Every row gives one point. To make a cloud, some directions were put in groups of two or more. Within a group, all points are equally far from the middle, so they leave a hole (a ring in 2 directions, a hollow ball in 3). The other directions are filled evenly. Then the cloud was stretched, turned, moved and blurred a little. How many holes are there, and how many directions does each take, smallest first?
In the rows, zero is written as 128.

Cloud, 19 rows:
[[129 193 148]
 [ 77 138 130]
 [127 187  97]
 [102 109 172]
 [176 102 117]
 [120 157 183]
 [ 86 129  87]
 [135  75  99]
 [183 131 129]
 [ 92 158  86]
 [142  68 119]
 [ 93 175 103]
 [ 95 138 169]
 [177  99 138]
 [ 95  91 149]
 [131 129 191]
 [ 86 145 156]
 [ 89 165  97]
 [ 76 140 118]]
Holes: 1 (3)

Cloud:
[[ 62  99 124 103]
 [157 127 169 120]
 [136  99  52 138]
 [114 180 110 150]
 [122 177 130 126]
 [126 153 153 108]
 [ 64  93 132 136]
 [174 145 110  70]
 [ 97 158 108  97]
 [136 146 105 133]
 [ 58 118  94  87]
 [ 51 113 117 126]
 [ 64 135 104 112]
 [165 134  25  93]
 [138 100 116 126]
 [114 131 132  86]
 [143 120  64 101]
 [ 79 161 158 117]
 [140 115 115  55]
 [140 172  89 107]
 [126 121 122 168]
 [106 152  58 155]
 [105 141 135 102]
 [163 138  43  87]
 [124  90  89 120]
 [145 110 140  76]
 [106 100  61 138]]
Holes: 0

Cloud (55 x 6):
[[175 115 150 137 154 165]
 [117 131  57 151 175 147]
 [103 155 132  98 108 132]
 [ 90 147 137 106 181 160]
 [158  98 131 116 193 207]
 [158 132  78  71 132 121]
 [135 115  69 102 131 173]
 [ 74 110  84  85 110 139]
 [113  93 158 131 167 145]
 [ 80 160  95 100  84  76]
 [120  70  91 105 160 135]
 [ 80 146 147  72 184 144]
 [ 93 165 159 111 173 105]
 [126 110 137 166 133 207]
 [134 141 117  86 101 131]
 [ 68 128 150 112 192 131]
 [148  85 115  99 161 162]
 [ 94  97 111 116 108 129]
 [150 162 115 151 103 127]
 [134 108  73  86 180 191]
 [144 100 149 111 171 129]
 [113 159 134 115 138 216]
 [186 102 119 113 146 142]
 [127 131 114 213 130 137]
 [105  57 136 140 173 131]
 [118  53 154 124 147 156]
 [ 99 128 147 124 123  70]
 [149 164 129 147 188 174]
 [118  39 171 121 145 151]
 [122 142  74 103 164 175]
 [185 145 141 132 109 142]
 [ 90 173 109 142 118 153]
 [139 131  86  75 139 196]
 [183 120  74 163 152 154]
 [ 90 124 163 161 129 153]
 [149 133 167 138 203 203]
 [109 185  87 153 183 149]
 [154  96 119 154 202 191]
 [131 197  99  95  92 179]
 [165 120 157 100 168 125]
 [136 167 161 115  78 129]
 [153 158  87 149 170  96]
 [116  90  95 113 138 173]
 [ 61 153 154  97 194 128]
 [118 145 148 149 114 158]
 [ 85 130  64 123 175 154]
 [161 110 142 145 163 153]
 [ 58 126 132  87 106 149]
 [147 107 135 153 172 210]
 [ 79 110 164 142 147 155]
 [134 177  84 156 174 110]
 [134 171 117 128 154  84]
 [132 112  59 151 188 170]
 [150 138 155 108 167 165]
 [ 99 154 117 134 155 174]]
Holes: 0
